Rows are points. To make a cloud, some directions were put in groups of two or more. Within a group, all points are equally far from the middle, so they leave a hole (a ring in 2 directions, a hollow ball in 3). The other directions are filled evenly. Then the cloud was stretched, turned, moved and blurred a little. Count the holes, and give their numbers of directions, smallest first.

Cloud, 13 rows:
[[-0.40 -0.30]
 [-0.11  0.54]
 [ 0.34 -0.05]
 [-0.28 -0.40]
 [-0.09  0.54]
 [-0.55  0.12]
 [-0.48 -0.18]
 [-0.50 -0.14]
 [-0.52 -0.10]
 [-0.54 -0.03]
 [-0.07  0.53]
 [ 0.26  0.27]
 [-0.36  0.48]]
Holes: 1 (2)

Cloud (29 x 4):
[[ 0.37  0.26 -0.03 -0.60]
 [-0.04  0.04  0.54 -0.25]
 [ 0.02 -0.40 -0.24 -0.78]
 [ 0.04 -0.32 -0.81 -0.17]
 [ 0.39  0.09 -0.27  0.28]
 [ 0.37 -0.69  0.07 -0.42]
 [-0.32 -0.66  0.19 -0.10]
 [ 0.05 -0.33 -0.59  0.27]
 [-0.06 -0.74 -0.22  0.14]
 [-0.08 -0.10 -0.73 -0.41]
 [ 0.08 -0.35  0.14  0.50]
 [-0.14  0.02 -0.66 -0.10]
 [ 0.11  0.24  0.00  0.17]
 [-0.17 -0.47 -0.33  0.32]
 [-0.35 -0.31 -0.50 -0.26]
 [ 0.44 -0.26  0.12  0.40]
 [-0.36 -0.57 -0.22 -0.25]
 [-0.08 -0.60 -0.14  0.36]
 [ 0.26 -0.67  0.37 -0.32]
 [-0.12 -0.09 -0.30 -0.76]
 [ 0.02  0.01 -0.19  0.39]
 [-0.34 -0.33  0.21  0.22]
 [ 0.15  0.34  0.15 -0.15]
 [ 0.38  0.33  0.09 -0.29]
 [ 0.17 -0.08 -0.84 -0.18]
 [ 0.45 -0.73  0.03 -0.18]
 [ 0.48 -0.16  0.11  0.37]
 [ 0.07 -0.60 -0.04 -0.65]
 [-0.44 -0.33 -0.31 -0.19]]
Holes: 1 (4)

Cloud:
[[ 0.16  0.10  0.75  0.12  0.20  0.56]
 [-0.14 -0.72  0.12 -0.17 -0.58 -0.14]
 [ 0.43 -0.41 -0.37 -0.25 -0.67  0.04]
 [-0.32  0.01  0.86 -0.54  0.05  0.29]
 [-0.15  0.31 -0.20 -0.46 -0.06 -0.04]
 [-0.36  0.15  0.96  0.11  0.46  0.02]
 [ 0.19 -0.85 -0.12 -0.32 -0.38 -0.32]
 [-0.04 -0.27  0.74 -0.20  0.33 -0.11]
 [-0.50  0.39 -0.38  0.28 -0.31  0.22]
 [ 0.13 -0.74  0.12 -0.42 -0.40 -0.26]
 [ 0.34  0.12  1.18  0.18  0.27  0.26]
 [ 0.47 -0.45 -0.11  0.46 -0.26 -0.08]
 [ 0.34 -0.32  0.57 -0.18  0.62 -0.10]
 [ 0.57 -0.09  0.78 -0.04 -0.08  0.04]
 [-0.12 -0.35  0.17  0.12  0.14  0.24]
 [-0.05  0.64 -0.07  0.42  0.18  0.37]
 [ 0.39  0.37 -0.08 -0.07 -0.19  0.15]
 [ 0.12  0.10  0.14  0.13  0.30  0.57]
 [-0.72  0.24 -0.24  0.09 -0.25  0.40]
 [ 0.20  0.25  0.26 -0.73 -0.17 -0.28]
 [ 0.31 -0.51  0.21  0.29  0.05  0.14]
 [-0.20 -0.50  0.08  0.08 -0.65 -0.23]
 [ 0.05  0.49 -0.41  0.60  0.08  0.29]
 [-0.65 -0.40  0.23 -0.10 -0.39  0.31]
 [ 0.26 -0.06 -0.02  0.19 -0.22 -0.28]
 [ 0.20  0.16 -0.57 -0.26  0.06  0.27]
 [ 0.13  0.72  0.26 -0.04  0.50 -0.10]
 [-0.25  0.49  0.06 -0.39  0.14 -0.01]
 [-0.75  0.15  0.13 -0.39 -0.20  0.36]
 [-0.27  0.05 -0.64  0.26 -0.35 -0.16]
 [-0.33 -0.34  0.66 -0.31  0.00  0.00]
 [-0.28  0.33  0.97  0.29  0.54  0.16]
 [ 0.57 -0.19  0.12  0.26 -0.04 -0.25]
 [ 0.18  0.54 -0.18  0.13  0.10  0.51]
 [-0.33 -0.40  0.60 -0.11 -0.09 -0.07]
 [-0.59  0.28  0.45 -0.16  0.14  0.28]
 [ 0.32  0.35 -0.33 -0.25  0.16  0.22]
 [ 0.04  0.31 -0.26  0.54 -0.34  0.09]
 [ 0.30  0.58  0.43  0.10  0.88  0.26]
 [-0.19  0.13 -0.70  0.28 -0.15  0.02]
 [-0.18 -0.08  0.28  0.20 -0.37 -0.41]
 [-0.19  0.11 -0.50 -0.50 -0.17  0.19]
 [ 0.04 -0.39  0.53  0.15  0.54 -0.29]
 [ 0.30 -0.17  0.91 -0.05  0.16  0.01]
 [ 0.22 -0.08 -0.45  0.26 -0.37 -0.12]
 [ 0.19 -0.12  1.00 -0.32 -0.08  0.26]
 [ 0.26  0.21  0.82 -0.34 -0.37 -0.04]
 [ 0.23 -0.01  0.22 -0.64  0.38  0.39]
 [ 0.09  0.45  0.71  0.11 -0.07 -0.29]
 [ 0.35  0.02  0.53  0.16 -0.02 -0.33]
 [-0.45 -0.08  0.36  0.02  0.31  0.07]
 [ 0.21 -0.35 -0.30  0.25  0.06  0.64]
 [-0.20 -0.65  0.24 -0.16  0.00 -0.13]
 [-0.27 -0.52  0.23 -0.19 -0.60 -0.37]]
Holes: 1 (2)
